Every row gives one point. A path goes straight from each point to the next, and from the last back to the first. The post is the endless flat space through its rows: a point in 2 columns, a line in 3, a plane in 4, and so on, so that a path can go around it. Count how often the path circles the post. Going back the other way cancels.

Post (1 x 2):
[[  0 -16]]
Path (9 x 2):
[[  0   1]
 [ -6   0]
 [-43 -25]
 [-13 -45]
 [ 30 -54]
 [ 43 -35]
 [ -4 -63]
 [-42 -37]
 [-57   6]]
Times around: 0

Post (3 x 4):
[[-11 -45  50 -41]
 [  0  -3 -35  69]
 [-10  -7 -42 -40]]
Path, 7 rows:
[[ 19  30  -4  -8]
 [ 29  -6 -22 -58]
 [-26  58 -57  33]
 [-32   0 -32   5]
 [-44 -67 -43 -32]
 [  2 -41  -9 -19]
 [ 14 -15 -18   4]]
Times around: 1

Post:
[[-23 -10 -15 -74   9  86]
 [ -9   6  25 -23 -48 -62]
 [ -6  19 -61   5 -55 -36]
 [ -4  14  25  14  31 -37]
 [ -7   9 -14  -1 -11  87]]
Path, 7 rows:
[[  4  -7  14 -45  26  27]
 [ 10 -18 -40  23  10   1]
 [-61 -31 -13  -5  76 -13]
 [-35  22   9  12   3  -5]
 [-62  -3  26   6 -12 -11]
 [-60  40  14 -34   5   4]
 [  7  24 -10 -68  -9  54]]
Times around: 1

Post, 8 rows:
[[ -4  -5  53  62  -7  38  10  28 -13]
 [ 16  23 -47  14 -53 -65  48  -9  43]
 [ -1  28 -25  37 -17  -8  89 -31  -6]
 [ -6 -24  86 -29  69  76  15 -43 -51]
 [ 20  16 -46   4  22  51 -20  65  -7]
 [  6  21  -4 -19 -45 -27  76  -3 -32]
 [ 13  12 -14  26  33 -22  28  43 -17]
 [ 12 -16  22  87  -8  26 -46   3 -62]]
Path (12 x 9):
[[  1  23  14  11  34  13  30  28  -4]
 [  8  60  27 -30   3  12  22   1  26]
 [ 41  10  28  25   3   6  67  19 -64]
 [ 23 -53   7  51  41  15  52  -5  24]
 [  4 -25 -35 -11  49  21  50  16 -26]
 [ 61  -7  18  21  23 -23  43   8 -27]
 [ 43  44  25  18 -28  25  52  15 -26]
 [ -3  30 -22  33  18  29  23 -33  -2]
 [-22  14   8  19 -27  -2  46   9 -27]
 [ -1 -19  -5  14   5   6  61  39 -60]
 [ 34  -2  20  12 -22   7  46   7 -34]
 [ 43  32  75  30 -23  -6  48  18 -27]]
Times around: 1

Post, 10 rows:
[[-12   0  36   9  42 -19   5 -15 -12  18  -2]
 [ -3  -2 -15  30 -36 -23  -7 -44  75   4  25]
 [ -4 -11 -16   4 -23  -4 -14 -58  48 -25  21]
 [ -6   1  36  -8  -2 -36   3  36  22   9 -53]
 [ -5  -4  19  36  -7   6 -12  -8  -1  21 -56]
 [-17   0  20 -22 -22 -19  14  16  -3  22  -1]
 [ -9   5  22   9  -8 -17  32  20   6 -21  12]
 [ -2  -1   2  -6  23 -52   8  25 -22   5   8]
 [  5  -4  10   2   1  95 -16  31  23   2  23]
 [ -4  -4 -13  -6  24  10  42  13  11  -4  -4]]
Path:
[[-38  31  30 -12 -17  -9  26  18   2 -17   5]
 [-35   4  17  -4   6 -35  -2  34 -14 -16   9]
 [-17  36  40 -10  -6 -10   3  -8  26 -10   1]
 [ -6  12  33 -51 -26  -3  48  -7   9  -5   8]
 [ 25   3  23  17  -7 -25  27  20  -6  14 -11]
 [  2 -25  34  25 -29  10 -19  12  39  19  -3]
 [-17  -6  21  42  -2 -19  17   6  14  23 -19]
 [-29   1 -18  22   6 -26  -6  24   8  -6 -26]
 [-12  40  40   1  23 -11  13  23  34  -2 -12]
 [ -2  20  26  27 -15   9  10  10   0  24 -29]
 [ 21  -6  30 -12  20  -2  12 -16  55  28 -24]
 [  1 -22  40  -6  26  12  14  -2  10  15  -7]
 [-12 -13  15 -13  26  21   9  12  30  26   2]
 [-15  -4   7  15  -5   7 -10  19  25 -17   9]]
Times around: 2

Post:
[[ -8   9 -59 -18 -20  -2  36  -7 -26 -13 -36  18   4  25]
 [-35 -14  33   3 -56   6  30 -16 -28 -37 -14  32 -12 -34]
 [-38 -38  69 -11  -1   1  13   7  22 -43 -26   0   8   7]
 [ 28  25  50  14  59  31 -34   6   5  16  24 -27 -26  -3]
 [ 14  26  -2 -43 -19 -41  25  12 -14  14 -21   8  13  12]
 [-48 -21  30  29 -21   2   8   5  18 -12 -43 -30  -4 -14]
 [ 38 -17  17   7  57   4 -35 -55   9  27  36   0   8 -36]
 [ 24   9   8  16  51 -11 -52  18 -26  22  71 -22   3  23]
 [-33  16  21   1 -78   4  22  -7  14 -50 -18 -22   6   9]
 [  2 -27  12   9  15  14 -40 -11  22 -30  -4 -17  -1 -65]
 [ 50 -29  29  -9  20  28 -43  17 -21  28  47 -25   5  31]
 [ -7  41 -39 -67 -20 -11 -11   2 -49  25 -30   6  51  19]
 [-19 -10   7   7  15  23  14   1  53  23  23 -18  -9 -28]]
Path:
[[  6 -23  54 -45   2  26 -53  37 -13 -65 -10  17  26  13]
 [-23  -7 -12  26  39   6  -6 -26 -12 -13 -55  15 -33  30]
 [  9 -60  63 -43  61  21  38  22 -15  11  33  53 -27  15]
 [ 36  39  39   5  25  28  30 -11  26 -20 -16 -17 -62 -20]
 [ 37  40  74  21  21  10  -7 -21 -44 -50  58  33 -95 -50]
 [ 18  -5  30 -55  -3  14  10 -16 -48 -25  -2  -2  27  -1]
 [-55 -16 -63   9  29   3  21  18  78  21 -51 -43  58  12]
 [-39  16 -30 -23 -47  27  29  29  19  -7 -46  -6  -8  10]
 [  0 -17  72 -85   0 -23 -25  17 -37  24 -15  28  24 -41]
 [-33 -40  -8  34  24 -43 -22  28 -29  -2  26 -46  14 -24]
 [ 16  31   6  56  10 -31  30 -12 -20  -4 -50   1 -22 -32]]
Times around: 2

Post, 17 rows:
[[ -4 -60  11  -6  49   0 -15  33  65 -30   8  -4 -15  17  60  28 -24  40]
 [ -9  43 -17   7  12  43  -9 -29 -12   6  34  11 -20  -1  11 -38  -2  14]
 [ 44 -59  22  32  20 -11  -5 -19  46 -19  37   2   6 -10  44  -8 -56  20]
 [ -9  67  30   8 -40 -12  -5  -1 -22  -2   4 -75 -32  -7  -7  58 -22 -47]
 [-46  10   5  -4 -16 -19   8 -17 -51 -14 -11 -40 -26 -11 -48  11   7 -66]
 [-24  57   2   9  39 -15  26 -11 -70  24 -17 -10  -7  12   2  23 -18   7]
 [  3  39   1 -14  23 -44  16  14 -12   8 -29 -10 -70   4 -14   1 -36 -65]
 [  4 -22   2  21  56   5 -28  11  42 -42 -15  -7  36  29  27 -66 -41  67]
 [ 44  33  14  41  48  19 -36   7 -21 -61   4  61  48 -10  11 -42  20  34]
 [  1  68  44  28  19  -2   7 -59 -23   4 -34  47 -26  38   3 -30  45  -2]
 [ -2 -19  14  18 -57  19   9  21 -25  15 -34  -8 -41  -1  11  25 -19 -28]
 [  2  21  49 -44  36  -2 -16 -11 -31  -3 -52 -24 -67 -41  32  25 -33  -2]
 [ 12  37 -14  45  50  32  12 -33 -17 -23  -6   6   9 -19  52 -40   8   5]
 [-14  27  10 -14   6  -4  -9  11 -78 -12  -2 -22 -38  51  37  -4   2 -38]
 [ 38 -40  34  57  53  41 -33  26  34 -13  17 -19   7   4  20 -50   6  53]
 [-15  -2  14 -23  -9   1   4  -4   9  29   6 -29  33   2  -1  17 -36 -95]
 [ 35 -33  -2   8  18 -28 -31  -7  46   8 -11 -15  -1 -20  28 -19  11  46]]
Path (17 x 18):
[[  6  11  40  -4 -16   1  -3 -30  28  33 -38  49 -20 -30  17 -12  -5 -28]
 [-33 -28  56   1   0  20 -22  33  57  22   8  44 -10  46  37  36 -42 -22]
 [  6 -23  17  35  14 -18 -29  41   3 -42   4 -21 -12  38  15  30 -35 -34]
 [  3  64   1 -40  53 -27 -34 -37  -5 -30   0 -59 -12  54 -50 -50  41 -30]
 [ 29 -12  32  -3  66  13  -4 -11  26  41 -31  -4  -1 -31  20 -42  -5  58]
 [-17   0  28  24  -8  15   1  22  20   5  -2 -28  42  19  61 -10 -37  34]
 [-14 -22  55  11 -16 -31 -37 -65  53  19 -26   0  -4  37  12 -46  31   3]
 [  9 -40  19 -27  30 -62 -48  48 -41 -17 -21 -26 -18  28  11  49 -40 -51]
 [ 31  10 -41 -51 -12 -20 -37  27 -13 -21   2 -33  34  36 -20 -66  -2 -78]
 [ 13  42  -4 -22   3  20   2 -32  -2 -26  45 -35  26 -58  58  45 -25  -1]
 [ -7   5  14  16 -88  14 -16  15   3  -2  25 -65   9 -22  21   7   0 -31]
 [-34  69  27  37  35  77  -8 -18 -40 -29 -39  16 -18 -59  18  -7 -27  23]
 [ 20 -38  38  62 -84  43   6 -83  24   4  39  65   7 -21  73 -23 -13 -41]
 [-23  35  49  17  10  44  -7 -16  30 -50  59   6  25   9 -12 -11  12  15]
 [ 63  35  92  91 -10 -10  33 -23 -10 -14  -7  51  63  36 -51   2  33 -54]
 [ -6  -1  40 -51  18  29 -19  -2 -30 -78 -34 -21 -30  35  49  44   8   8]
 [ 33 -13   9  24  10   3   7  -3  -5 -58  10 -23  61 -80  10  22 -12 -42]]
Times around: 2
